Each point is reached from the start by the listed moves, each made once or not at all, plus a little noise. Is the number of moves made odd or even? Then give how often each move was made.

Moves:
(1): [ 50  -7  26   4 -10 -14]
(2): [  2  59  27 -13   5   3]
(3): [-30 -25  49   0  -8  -3]
Start: [ 10   7 -12  33 -62 -13]
Points:
[ 14  67  11  22 -58  -8] => odd (0, 1, 0)
[ 11   7 -11  32 -62 -15] => even (0, 0, 0)
[-18  40  66  19 -66 -13] => even (0, 1, 1)
[-21 -20  36  35 -71 -18] => odd (0, 0, 1)

Moves:
(1): [ 39 -15  14   1  12  10  -1]
(2): [ 15  50 -11 -23   4   8  -4]
(3): [ -5  13  59 -12 -11 -13  16]
(4): [ 17  15  -1  44 -18  15 -12]
(5): [-13   1   0  10  45  11   5]
(6): [ -3  -6  18 -13   4  55   7]
Start: [ -3  -7   7 -18 -15  -3   8]
Points:
[ 28  57  -4   6 -30  22  -7] => even (0, 1, 0, 1, 0, 0)
[  2  16  83  -1 -44  52  17] => odd (0, 0, 1, 1, 0, 1)
[38  4 95 14 16 76 18] => odd (1, 0, 1, 1, 1, 1)

Moves:
(1): [ 63   1   0   1   9  -4  -1 -22]
(2): [  7  51 -14  21  -9   0 -11  16]
(3): [ 10  13  80   2 -28 -26  21  -1]
(4): [ -5 -24   2  64 -10  21   9  17]
(5): [ -9   5  24  21  60 -17 -12   4]
(6): [ -2  16  13 -11  10  54   0   0]
(7): [ -3  13 -13   5   4   2  51 -15]
(8): [ 28 -11  -7 -12   1 -10  23  69]
Start: [ -4 -13   5 -23 -19 -42  18  13]
Points:
[47 37 33 73 39 11  9 27] => odd (1, 1, 0, 1, 1, 1, 0, 0)
[ 19 -18  24 -21  44 -76  22  85] => even (0, 0, 0, 0, 1, 0, 0, 1)
[ 82 -19  93  20 -39 -14  67  78] => odd (1, 0, 1, 1, 0, 1, 0, 1)

Moves:
(1): [ 62 -12  -4 -17   0  36   8   0   3  -4  -2]
(2): [  1  62   2 -17  -7   5  10   1   8  30   9]
(3): [-16  -6  56 -13   8  27  -9   1   1 -20  -4]
(4): [20 12  6 55 21 -1 -9  8 20  7 -8]
(5): [ -6  -4 -18 -32  51 -19 -28   6   2  15   7]
(6): [-19  -7 -19   4   9  44  10   4 -12  26   7]
(7): [ -1  -4   5   3  21 -10  52 -11  -4   9  -5]
(8): [ 14 -11   1  -4 -25  -3  30  55  16  11  -9]
(9): [-18  -8  -2 -16  -8  -3   1 -17  38   1  19]
(10): [ 13 -18  13   1 -16  -4  -4  -1  -9  35  17]
(11): [  1  -1   0  -4   4  -5   2  19 -22 -16  64]
Start: [-36  -7  -1  16 -30 -23  16  12  -5   5 -22]
Points:
[ 35  54   2  20 -19  11  26  24  45  23  56] => odd (1, 1, 0, 1, 0, 0, 0, 0, 1, 0, 1)
[-70  37 -39 -24  41  -3  65  10 -17  85   3] => even (0, 1, 0, 0, 1, 1, 1, 0, 0, 0, 0)
[-52 -53  45 -46 -24 -31   0  51  33  46   7] => odd (0, 0, 1, 0, 1, 0, 0, 1, 1, 1, 0)
[-36 -20  46  60   9  27  95  89  -9  19  31] => even (0, 0, 1, 1, 0, 1, 1, 1, 0, 0, 1)
[-54  31  55 -15 -36  49  22  21 -13  68  10] => even (0, 1, 1, 0, 0, 1, 0, 0, 0, 1, 0)
[ 21 -42 -37   5  40  17  78  57  63  71 -11] => odd (1, 0, 0, 1, 1, 1, 1, 1, 1, 0, 0)

Moves:
(1): [ 56  -3   9   0  -9 -12  -1   2 -20  -3  12  -2 -17   5]
(2): [ -6  53 -10   7  -7   8 -13 -13  -1   6   7  -2   5  -5]
(3): [ -2   8  53  14   0  -3  -3   4   7   4  12  -3 -10   8]
(4): [ -1  -6 -16  39  -6   1 -10   2   9   1  12  -9  -3 -11]
(5): [20 16  0  4 87  4 -9 14  2  7 -6  6 17 -2]
(6): [ 13  -5   1  -4   1  79  13 -14  -3 -11  -2   5 -10 -11]
(7): [  5  12   2  15   3  -6  50 -11   0  11  -9 -15   3  -3]
(8): [-12   4   2  11  -4   9  14  77 -12  -3   4  25   2 -12]
(9): [ 9  9 -9 -6 -8  1  3 15 42  8 -3  0  0 17]
(10): [ -6  -5 -11  -6   2  -2  -7  -2 -10  56   6  14 -17  -6]
(11): [-11  -3  -7 -21  11  -3  13  -2   5  -2  58  -3  -5  -3]
(12): [  2   7   3   9  -7 -10   6 -13   4 -10   0  49  -1  -5]
Start: [-12  -8  28  11  15   7  -2  -3  17  -7  16   1   8  26]
Points:
[ 18  16  52  46  92  68  15   2  78 -14  94  42  -9  24] => odd (0, 0, 1, 1, 1, 1, 0, 0, 1, 0, 1, 1)
[ 33  56  25  95 -10  -7  41  43  -2  -5  42  44  -7  -4] => even (1, 1, 0, 1, 0, 0, 1, 1, 0, 0, 0, 1)
[ 13  22  56  59  82  -2 -17  16  69  54  39  57  -9  31] => even (0, 0, 1, 1, 1, 0, 0, 0, 1, 1, 0, 1)
[ 71  70  15  -6  81  73   8 -13  51 -14  81  50 -11  25] => odd (1, 1, 0, 0, 1, 1, 0, 0, 1, 0, 1, 1)
[  2  75  -9  63  82  89  68  51  63  -8  73  54  13 -13] => odd (0, 1, 0, 1, 1, 1, 1, 1, 1, 0, 1, 1)

Moves:
(1): [ 37   4  -2   9  -9   6  -2  -8 -11   4  -4  -1   0   9   7   3   1   0]
(2): [ -3  51  -3  -1   5  16   7  16  -2   7  15  -6 -15   5   4 -18 -18   9]
(3): [  0  14  62 -12  -6  15  -2  -2  -1  17 -21  11  -3  11  10  -7   9  -3]
(4): [ -2   6   5  59  -6   8  -8  -3  20  -5  -9   1  20  -3   7  -2 -11  -1]
(5): [  5  -4  -1  10  36   4  12  -2   2  -3  -4   5  -8   6 -10   1   1   2]
(6): [ -4  -8 -14  -2  -5  43   4   3   2   3  -8   3  -2  -6  -9   1  -5  -7]
(7): [ -3   1   5   5 -19  -5  40 -12   7   6   4  -3   2   5  19  -5   6 -11]
(8): [ 8 -7  5  0  1  4 10 38  4 -2  6  0  4  9 -3  5 -2 -3]
(9): [ 17   8  -7 -16   2   6 -10   2  63  10   8 -12   9   9 -26 -10   7   1]
(10): [-3  2 -6  6 -3 -4 -6  1 -4 38 11 10 -3 10  0 20  0 -2]
(11): [  8  -7  14   1   5  19 -11 -11   6  -4  41  -1   5  -5  -1   4  -5   8]
(12): [ 6  8 -3 -1 -6 -5  2 -1  9 -8  2 37 -4  6  2  6 -6  6]
(13): [ -1  -5  -4 -21  19   4   7   2 -17   6  -6   3  62   5   2  -2  -6   7]
(14): [-11  -3  -6  -2  -5   7  -6  -8   1 -10  -1  -5   1  32  -4   5  -6  -2]
(15): [ 0 -6 -5 -1  8  4 -9  8  7  3  4 -1  0 -1 31 -8 -2 -8]
(16): [ -8  20  -5  -9   5   6   4   1  12 -15 -16 -14   8  -2  12  52  13   7]
(17): [-1  3 -9  6  1 -2 -1  6 -3 -4  7  7  1  9 -2 -4 32 -2]
(18): [ -6 -11  -6  -1  -3   2   3   4   2   8   0  -7  -7   0   6  -8   7  35]
Start: [-17  16 -25   2 -20   8  -1   7 -20   0 -17   6   7   0 -25  -6  26 -11]
Points:
[ 47  19 -34  62  -6  33   5  38  68   6 -18  29  23  35 -41 -11  25  31] => odd (1, 0, 0, 1, 1, 0, 0, 1, 1, 0, 0, 1, 0, 0, 0, 0, 0, 1)
[ 22  10 -53  41 -48  94  18 -18  58   8  16  28  95  62 -24 -20  42  22] => odd (1, 0, 0, 1, 0, 1, 1, 0, 1, 0, 1, 1, 1, 1, 0, 0, 1, 1)
[-36  37   7  44 -10  89   8   0  27 -13 -76  38  12  45 -10  43  28  28] => even (0, 0, 1, 1, 1, 1, 0, 0, 0, 0, 0, 1, 0, 1, 0, 1, 0, 1)

Moves:
(1): [ -3  -5   5 -13  19 -12  16 -10 -35  12  18   2  11  15  -5  -1  -4   2
  -6  16   3]
(2): [ 10   1 -13  23 -15  -1  -9  -2  -3  -4  11 -16  13  14   2   0 -14  -5
   0 -12  -8]
(3): [ -6  -6 -13   2  -9  11   6  -5  -1  -4   3  10   1 -15   7   6   6  -3
  13   0  -4]
(4): [ 18  -2 -13  15  -3  14   1  -2   5  14   3   4  11   6  10 -11   5  -7
   7   5   9]
(5): [ 16 -16  11   6 -15  -5  -6   0  -5   2  -2   6 -23 -19  20  13  -3  19
  21  12  -3]
(6): [  9   6  18  19   1 -11   1   2 -13   1  -6 -23  -5 -13   2  -3   5 -12
   4  -3   1]
(7): [ -6  16 -16   7 -22 -17   3   4 -19 -11  16  15  -3  -3 -24  -3  26   5
   4   1   9]
(8): [-16  -6  -8   8   1  20 -13  -5 -19  -3 -18   7  -8  15   8 -17  -6  -2
  15  22 -12]
(9): [ 22   2 -23  -2  12  -9  -7 -12   2   8   4   3   8 -16  18   9  16  31
  -6  -7  12]
(10): [-18 -35   7  27   5  -1 -16  12  24   7   6  15   5   7  -6   5 -14  -4
   0   0  13]
(11): [ 14   2  15  -2   2   7 -20   5 -10 -14  -2   1 -11  -9   3  -2 -11  -2
   1  -8   7]
(12): [-19  11   2  14  15  -3   6  -4   2 -10  -1  -6  12  -8  14  -6  -4  10
 -15   5  25]
(13): [ 30 -19 -17 -11  -2  10 -11  -6 -13 -17  -5  -9  10  11 -15   9 -12   8
 -13  -6  -5]
(14): [-10  16  11   9 -18  25   5  -5  -7   9  -2 -30  -5  19  20   7  14   2
  -7 -11   1]
(15): [ -8  -8  -3  -2  -3  -9  30  10   0  -1 -19   9 -18   0   8 -18  24 -11
  -9   4 -21]
(16): [  9  12   4  -6   2 -16  -5  11 -11 -10 -12   9   5  -3  -7  -4  11 -17
  20   6  -9]
(17): [  9  -5  15   4   6 -11   1  -9  -4  20   3  22   2  11   2   8  -7  -2
   1  -9   2]
(18): [ -3  15  20   3 -13  12   1   2  -5  -1   9  10  15 -14 -12 -16   7  10
  17 -18   8]
(19): [ -3 -14  -1  -3  23   8  15   6   2  -5  -3   8 -21   2 -12 -14  -4  16
  12  -2   0]
(20): [ -4   4 -11 -13  -2  -9  -3   3  -1  -1  -6  -4  -4   1  -4 -14  -5   6
  -9  -9  16]
Start: [-14   4   0   0   2  -9   2  -8 -12 -18  11   7  29  -5 -27  -7  -7  -2
   6  19  -2]
Points:
[ 43 -30 -38  44  -6 -31   7  -4 -64 -12  17  15  79 -10 -30 -47  16  -3
  26  -3  15] => even (1, 1, 1, 1, 0, 1, 0, 0, 1, 1, 0, 0, 1, 0, 1, 1, 0, 1, 0, 1)
[ 14  32  13  43 -53  -3 -35   7 -95 -30 -14 -12 -12  -9   3 -41  31 -10
  60  33  16] => odd (0, 0, 0, 1, 1, 1, 1, 1, 0, 0, 1, 0, 0, 1, 0, 1, 0, 0, 0, 1)
[  8 -34  13  68 -30 -41   9   8 -42 -16  11  44  33 -23 -31 -44  17  19
  13   3  54] => odd (0, 0, 0, 1, 1, 1, 1, 0, 0, 1, 0, 1, 1, 0, 1, 0, 1, 1, 0, 1)
[-36 -19 -25  42  26 -12  21 -24 -54  25  -9  46  50  31  40 -44  29   3
  12  40  30] => even (1, 0, 1, 1, 0, 0, 0, 1, 1, 1, 0, 1, 0, 1, 1, 1, 1, 0, 0, 1)

Moves:
(1): [ 22 -11   1   5  -6 -10 -10   3 -10   6  -3   0  -1   3  11  -5 -17   9
   1   2  -1   6   1   3   8]
(2): [  5  27  16 -15   7   2   7   7  13   0  10  -6  -6  19 -12   5  -5   4
  -2  -5  -6   5  -3   0   2]
(3): [ -3  -1  34   3 -25 -11  -7   3   5  17 -14   5  -5   0 -10  14   7   3
  -5 -20   7   0  -5 -15  11]
(4): [ -4  -4  23  48  16   2   4   4   5 -32 -12  -3   5  13  16   3  16 -20
  -1   6 -24 -11   1  14  -3]
(5): [  5  -8  10 -16  28   6   3  -6   6  15   0  10  10  -6   9  -4 -13   8
  17  -3  18  -3  13 -10  -7]
(6): [ 12  -3   7 -18   1  20 -26  -3   3   0 -11   0 -28   7  -3  -3  -2  -9
 -12  -9  18 -13  13  12  -2]
(7): [  5  -3 -16   5 -14 -18  37  10   3  14 -32   2  -9  29 -15   9  -1  -1
 -25  12   6  -8  14  28  -7]
(8): [ -3   3   0  -2   3   3  -4  18   5  -6  -5  10 -12   0  -9 -23 -12  -1
 -13  -3   1  -4 -13   6   1]
(9): [  0  -4  -8   1 -13  -5  -1   4  25 -15   7  12  10  -4 -14   4  -5   8
  -9   4 -21 -11   4  -9 -12]
(10): [ -2  -6  -2   1  -5   4  -3 -11  11  32   3  12  -2   3   5   1   4  -5
   0  -2 -16  -4   3  10 -10]
(11): [ 17  -7  14   6   0  33   6  20 -18  -5  30  21  22   5 -16  10   0 -11
  -4 -17  26   1  -6  24  -7]
(12): [ -4  11  -1  -1  -3  -3 -10 -29  11 -17  -4  46 -25   9 -14  14   0  -4
  12  13  -6  11  -1   1  -1]
(13): [  6   3 -15 -18  11  10 -15   8 -12   5 -17   4  30  -4  -1  10 -11   0
 -28  -8  15   6 -10 -10   7]
(14): [ -3   2  -1  -2   1 -14  -7 -11  -4   7  16  -2  12  29 -14  -6   8  -2
   1  -4  10   0  -4   3  -2]
(15): [  0   2   1 -19  -2   9  23  -1   8 -12   4   6   6  22  23   1   5 -19
   0   3  -4 -18 -18   4  11]
(16): [  6   0 -12  -4  13 -15 -10  18 -11  18  22  -4   8  13 -11  18  -3  -7
  25  -6  -4 -26 -16  -8  23]
(17): [ 14  21  -9   2  12   3 -15  13  -2   0  -2   4  14 -11   0 -16  38  -1
   4   7  11  -4 -14   2  -4]
(18): [-26  -1   5   6   9   4  -8   0   8  -5   9   9  -1  10  10  11  13  29
  -9   7 -14  -2   2   5   6]
(19): [-14  11  19   0 -14  33   7  -4   1  -1 -21   1  -5  15 -23 -16 -17   3
  27  19  -2  -1   2   1  15]
(20): [  1  -5   7   0   5  -6  -1   4 -18   1   5 -10  -5  -1  -8  -7  -3  -3
 -11  30  -3  -9   1 -15   4]
(21): [-10  16  -3   6  -9  -3  -1   0   7  11   5  -4   2   2   3   4  -8  -2
   2   5  22   0   9 -10  -3]
(22): [-14 -21   3  -8   7   2 -13  21  23  -1  -9 -11  -3   0  -5  30   7   6
  -6  10  -5  20  -6  -4 -19]
(23): [  3  -7  10  -4  -4   3   0  14  -8  -1 -14  25   0   1   1  -5  14 -22
   5  -6 -18  15  39   6   0]
(24): [ -8   5   7 -13   0  -8 -14  -4   6  -9   0 -13   4 -30  -8   0   0  -5
   2  14  10   6  -4  16  12]
Start: [ 24 -13  16  -3   2   4  21  -4  23   1  -7  -8  -9   1 -10  -8  -5  26
  14  15 -30 -13  17  19  -1]
Points:
[ 41  28  46 -52  16  76  -1  67  56 -14  14  14 -10  43 -27   5  18 -11
 -12   5  35 -29 -18  56 -21] => even (0, 1, 0, 0, 0, 1, 0, 1, 0, 0, 1, 0, 0, 0, 1, 0, 1, 0, 0, 0, 1, 1, 0, 0)
[ 11 -27  94  -4  -3  74   0  40  71  13 -73  65   9  36 -67   8 -22  30
 -45  17 -13 -61  29  95  -2] => odd (0, 0, 1, 1, 1, 1, 1, 1, 1, 1, 1, 0, 1, 0, 0, 0, 0, 1, 1, 0, 0, 0, 0, 1)
[ 63  32  -3 -46 -22   4  36  62  64  35 -54  61  26  60 -20 -23  -6  -3
 -54  20 -37 -30  33  50 -10] => odd (1, 1, 0, 0, 0, 0, 1, 1, 1, 1, 0, 0, 1, 0, 1, 0, 1, 0, 0, 0, 1, 0, 1, 0)
